Rows are points. Each copy is the shape, with its points in the same order, stretched, turned, moved and blurred by noise. Say if it was mirrored as well.
(in the rows, 128 means zero)

Shape (8 x 2):
[[111 123]
 [159  72]
 [100 175]
 [140 111]
 [157 110]
 [101 139]
 [171 166]
 [141 143]]
Copy 1 (8 x 2):
[[124 128]
 [137  57]
 [142 183]
 [142 102]
 [159  90]
 [121 144]
 [200 140]
 [160 130]]
Copy 1 is: only turned
Copy 2 (8 x 2):
[[117 142]
 [130  70]
 [128 197]
 [135 117]
 [150 100]
 [113 165]
 [190 143]
 [151 142]]
Copy 2 is: only turned

Shape (7 x 3):
[[148 109 164]
 [149 140 166]
 [163 103 164]
 [158  96 124]
 [ 94 155  90]
 [144  89 175]
 [120 171 121]]
Copy 1 (7 x 3):
[[134 174 145]
 [162 156 143]
 [139 190 142]
 [118 185 105]
 [122  90  83]
 [116 183 160]
 [157 106 103]]
Copy 1 is: mirrored
Copy 2 (7 x 3):
[[154 116  87]
 [143 147  83]
 [169 110  82]
 [169 112 129]
 [ 94 155 170]
 [148  94  79]
 [111 174 132]]
Copy 2 is: mirrored
Copy 3 (7 x 3):
[[111  87  97]
 [107 114  84]
 [120  74  89]
 [152  80 123]
 [136 160 167]
 [101  65 100]
 [126 160 125]]
Copy 3 is: mirrored

Shape (8 x 4):
[[136 114 118 142]
 [101 129  55  43]
 [ 79 109  64 155]
 [118 133 126  82]
 [134 166 135 109]
 [132 120  97 160]
 [110 109 124 159]
 [132 116 126 160]]
Copy 1 (8 x 4):
[[137 103 105 146]
 [149 139 105  22]
 [ 98 104  51 111]
 [132 133 155  97]
 [134 165 142 126]
 [134 114  84 146]
 [105  92 104 150]
 [125 105 109 163]]
Copy 1 is: only turned
Copy 2 (8 x 4):
[[146 103 126 144]
 [ 88  83  86  42]
 [ 95  83  63 156]
 [110  99 147  90]
 [121 150 154 113]
 [142 115 100 157]
 [125  93 127 171]
 [141 111 129 164]]
Copy 2 is: only turned

Shape (11 x 6):
[[ 87 152 102 160 109 183]
 [157 186 175 129 201 129]
 [144 106 140 142 109 133]
 [ 92  92 138 112 139  84]
 [192  90 101 115 187 108]
 [129 128 146 125 120 181]
 [129 134 157 140 171 182]
 [ 88 121 148  97 160 111]
 [126 101 161 107 109 107]
 [124 134  96 102 104  99]
 [172 165 134 126 160 165]]
Copy 1 (11 x 6):
[[ 89 144 163 192  77 147]
 [149 179 155 133 199 154]
 [105 110 111 143 112 128]
 [108  88 160 119 135  64]
 [199 117 102 154 153 112]
 [112 118 144 134  98 179]
 [121 130 157 159 148 184]
 [126 115 183 124 127 107]
 [103  93 133  95 111 109]
 [128 135 130 121  79  79]
 [165 159 134 147 141 172]]
Copy 1 is: mirrored
Copy 2 (11 x 6):
[[ 69 105 101 162 159 174]
 [140 191 172 150 186  97]
 [143 100 155 152 111 152]
 [130  71 135 130 118  80]
 [230 115 148 103 164 132]
 [ 97 113 157 135 142 169]
 [108 118 176 149 190 152]
 [103  98 148 107 142  86]
 [126 101 167 133  95 115]
 [134 116 100 111  95 131]
 [151 166 149 131 166 164]]
Copy 2 is: only turned
Copy 3 (11 x 6):
[[ 73 152 177  97  97 160]
 [186 182  96 135 185 176]
 [143 101 139 141  93 143]
 [107 105 115 171 141  76]
 [193  75  87  83 152 109]
 [106 118 130 123 103 190]
 [127 130 134 120 155 197]
 [ 99 133  98 158 156 112]
 [126 102 105 177 100 124]
 [117 135 102 121  84  90]
 [165 151 108  93 132 191]]
Copy 3 is: mirrored
Copy 4 (11 x 6):
[[109 137 138 185  67 150]
 [165 182 171 122 173 178]
 [134 101 117 133 130 116]
 [119  96 186  88 128  92]
 [222  86 159 113 149 127]
 [117 102 125 139 109 167]
 [127 116 154 148 138 186]
 [124 119 192  91 121 136]
 [116 101 126  91 133 116]
 [156 130 138  94  80  93]
 [172 148 131 133 134 182]]
Copy 4 is: mirrored

Shape (10 x 6):
[[ 85 112 116 127 110 141]
 [ 96 140 105  77 160 158]
 [141 115 121 154 151 141]
 [138 145  99 154 118 159]
 [113 125 234  89 109 141]
 [ 90 198  99 152 109 133]
 [110 125 118  96 124 126]
 [133 133 110 148 108 121]
 [138 142 102 161 162  61]
 [135 134 197 158 171 127]]
Copy 1 (10 x 6):
[[ 70 130 114 110 135 119]
 [131 147 110  64 146  94]
 [133 114  93 136  98 131]
 [108 142  89 111 103 168]
 [132 112 215 146 173 119]
 [ 95 218 108 117 101 141]
 [117 144 115 108 153 103]
 [101 148  90 146 127 145]
 [147 165  69 180  95  93]
 [166 120 175 169  87 114]]
Copy 1 is: mirrored
Copy 2 (10 x 6):
[[118  80  89 120 169 113]
 [ 58 121 108  97 191 149]
 [113  92 132 153 128 143]
 [123 101  89 135 122 157]
 [166  93 189  58 196 159]
 [136 156  50 136 170 134]
 [ 96 111 116 103 161 119]
 [129 116 100 130 120 118]
 [120 165 134 173 115  82]
 [159 124 191 157 159 160]]
Copy 2 is: mirrored

Shape (13 x 8):
[[128 138 135 116 164 128  97 176]
 [140 163  87 146 105 112 181 132]
 [182 158 138 130 133 150 142 130]
 [191  87  88 102 108 116 116  97]
 [145 140  89 154  75  95 149 184]
 [155  88 141 139  95 104 158 160]
 [136  81 118  98  81 143 135 178]
 [103 123 169 102 163  92 148 178]
 [105 130 108 173 149 117 121 126]
 [120 169  83 126 151 176 134 146]
 [114 150 169  94 130 183 147 133]
 [101 169 142 125 167 102 119 125]
 [125  81 157 115  78  89 112 108]]
Copy 1 (13 x 8):
[[157 132 135 149 185 123  88 150]
 [101 119  95  94 124 150 141 181]
 [169 132 111 132 155 154 154 146]
 [163 118  55 119 100  99 127 116]
 [121 120 100 121  86 131 116 213]
 [161  95 122 111 104  88 141 185]
 [137  99 100 167 127  63 150 178]
 [151 129 167 103 197  84 107 179]
 [108  98 136 113 138 150  88 126]
 [ 96 114  99 160 190 159 129 140]
 [128 131 155 163 207 113 185 134]
 [122 153 157 104 188 145  91 128]
 [145 134 141 113  94  68 129 127]]
Copy 1 is: mirrored
Copy 2 (13 x 8):
[[121 129 112  88 143  95 112 181]
 [189 169 127 135 127 111 210 146]
 [194 149 110 124 154 139 119 152]
 [187  63 109 131  97 134 147  98]
 [157 141 130 152  97 101 200 194]
 [166 107 177 143 114 116 167 169]
 [134  91 139  92  82 155 155 178]
 [139 149 179  71 128  65 137 193]
 [112 142 131 137 158  86 163 121]
 [140 161  83  95 156 143 157 149]
 [143 174 140  65 137 168 106 157]
 [133 180 131 103 146  68 128 130]
 [126 104 178 132  75 111 133 118]]
Copy 2 is: only turned
Copy 3 (13 x 8):
[[143 121 134 148 133 134 118 187]
 [124 130 106 104 135 121 200 129]
 [154 122 108 181 117 149 174 119]
 [200 103  74 109 118 195 144 105]
 [132 117 146  86 108 144 209 181]
 [130  61 151 114 101 174 160 141]
 [109  97 122 109  94 206 148 156]
 [ 96  66 140 126 122 106 118 182]
 [145 150 153 105 165 113 132 124]
 [117 183  97 147 155 146 146 156]
 [ 79 128 106 177  97 157 123 119]
 [136 130 121 136 137  75 118 143]
 [155  77 136  96  78 153 116 109]]
Copy 3 is: mirrored
Copy 4 (13 x 8):
[[157 146 158 118 117 141  90 161]
 [102 188  99 141 161  60 111 142]
 [162 188 118 152 149 137 125 111]
 [193 123  68 138 105  90 131 120]
 [129 198 108 151 103  50  85 173]
 [162 165 138 155  73  61 145 154]
 [154 155 104 118  56  97 139 175]
 [138 139 196  93 104  89 147 158]
 [114 119 137 166 137 103  96 138]
 [102 164  93 126 172 146  91 154]
 [112 165 134 106 126 160 154 114]
 [118 135 170 108 155 117 101 109]
 [150 111 138 122  45  74 148  92]]
Copy 4 is: only turned

Shape (15 x 9):
[[105 149 111 156 191 113 141 127 151]
 [189 126 137 111 143  96 128 120 203]
 [148  87 181 158 111 155 102 119  92]
 [130 127 166 141 183 142 109 145 132]
 [151 114 124 133 112 163 148 155  79]
 [ 90 135 151  70 158 160 145 133 133]
 [160 121  89 181 146 161  72  92 118]
 [124 123  96 147  82 140 109 213  88]
 [113 148 129 170 151 161 177 122 142]
 [122  94 120 144 113 190 185 161 113]
 [ 96 142 125 180 157 131 111 115 102]
 [107 135 151 102 126 114 158  92 129]
 [148 124 148 158 139  87 124  89 154]
 [156 118 137  83 217 145 174  79  89]
 [125 173 157 136 168 157 143 144 131]]
Copy 1 (15 x 9):
[[118 164  88 141 172 162 133 119 158]
 [192 135 110  93 156 100 121 137 180]
 [146 110 195 148 142 143 128 130  95]
 [154 150 140 138 188 161 121 152 122]
 [147 112 140 134 100 170 168 151  93]
 [116 158 143  66 160 193 157 154 124]
 [176  94 116 163 127 184  82  99 126]
 [106 120 117 150  62 153 122 195 100]
 [133 160 135 153 139 189 164 123 165]
 [124 106 158 142 111 198 196 164 142]
 [108 151 120 163 143 172 116 103 119]
 [114 156 145  86 140 143 161 103 136]
 [148 143 133 131 156 108 122  94 157]
 [180 127 112  95 207 183 207  94  94]
 [152 190 133 133 152 186 142 140 124]]
Copy 1 is: only turned
Copy 2 (15 x 9):
[[ 89 158 129 184 136 128 167 108 188]
 [183 151 107 122 111 104 160 113 228]
 [127 103 126 125 148 105  90 153 112]
 [117 144 154 155 170 136 119 133 176]
 [136 118 122 142 125 163 150 166  96]
 [ 89 152 164  91 161 167 179 139 151]
 [117 116  89 170 111 147  88  76 143]
 [112 109 154 160  63 176 132 188 116]
 [ 88 173  87 164 144 137 163 149 147]
 [ 97 119  90 134 141 170 169 194 117]
 [ 74 140 134 178 128 120 125 113 130]
 [108 149 135 101 131 101 184 126 134]
 [136 140 110 146 120  64 140 106 176]
 [145 129 130 138 211 143 200  79 134]
 [116 193 139 151 153 156 144 143 152]]
Copy 2 is: mirrored
Copy 3 (15 x 9):
[[ 99 136 148 179 176  99 152 137 149]
 [174 108 169 154 141  79 122 102 205]
 [147  81 155 153 128 156  71 109  86]
 [143 129 167 151 178 138 108 137 138]
 [172 105 125 146 111 135 135 155  98]
 [110 134 164  91 142 148 159 154 152]
 [143 117  78 189 173 119  89  86 135]
 [145 133 105 174  83 123  89 195 112]
 [112 110 150 187 142 143 169 127 145]
 [137  67 122 171 122 161 165 183 127]
 [ 91 134 133 176 151 126 110 122 102]
 [103 110 170 111 115 109 149 106 137]
 [132  98 176 162 141  79 107  87 146]
 [159 106 155  94 197 111 202 101  97]
 [137 160 169 159 146 150 157 135 143]]
Copy 3 is: only turned
Copy 4 (15 x 9):
[[123 157 134 153 195 128 147 104 158]
 [ 82  88 186  84 179 128 101 108 144]
 [185 123 173 124  72 122 112 111 104]
 [168 150 173 137 153 140 121 146 142]
 [142 134 133 102  85 156 165 112  90]
 [131 183 135  92 124 168 145 133 203]
 [169 105 100 153 136 132  76  95  91]
 [ 90 136 120 128  70 105 168 166  76]
 [119 144 148 162 152 174 154  85 154]
 [134 114 131 129  82 176 197 108 139]
 [156 168 121 175 143 117 125 101 124]
 [106 174 149 100 123 129 139  73 174]
 [115 124 172 131 156 101 109  72 134]
 [198 172 134  48 181 172 164  63 159]
 [129 177 164 137 159 179 135 132 146]]
Copy 4 is: mirrored
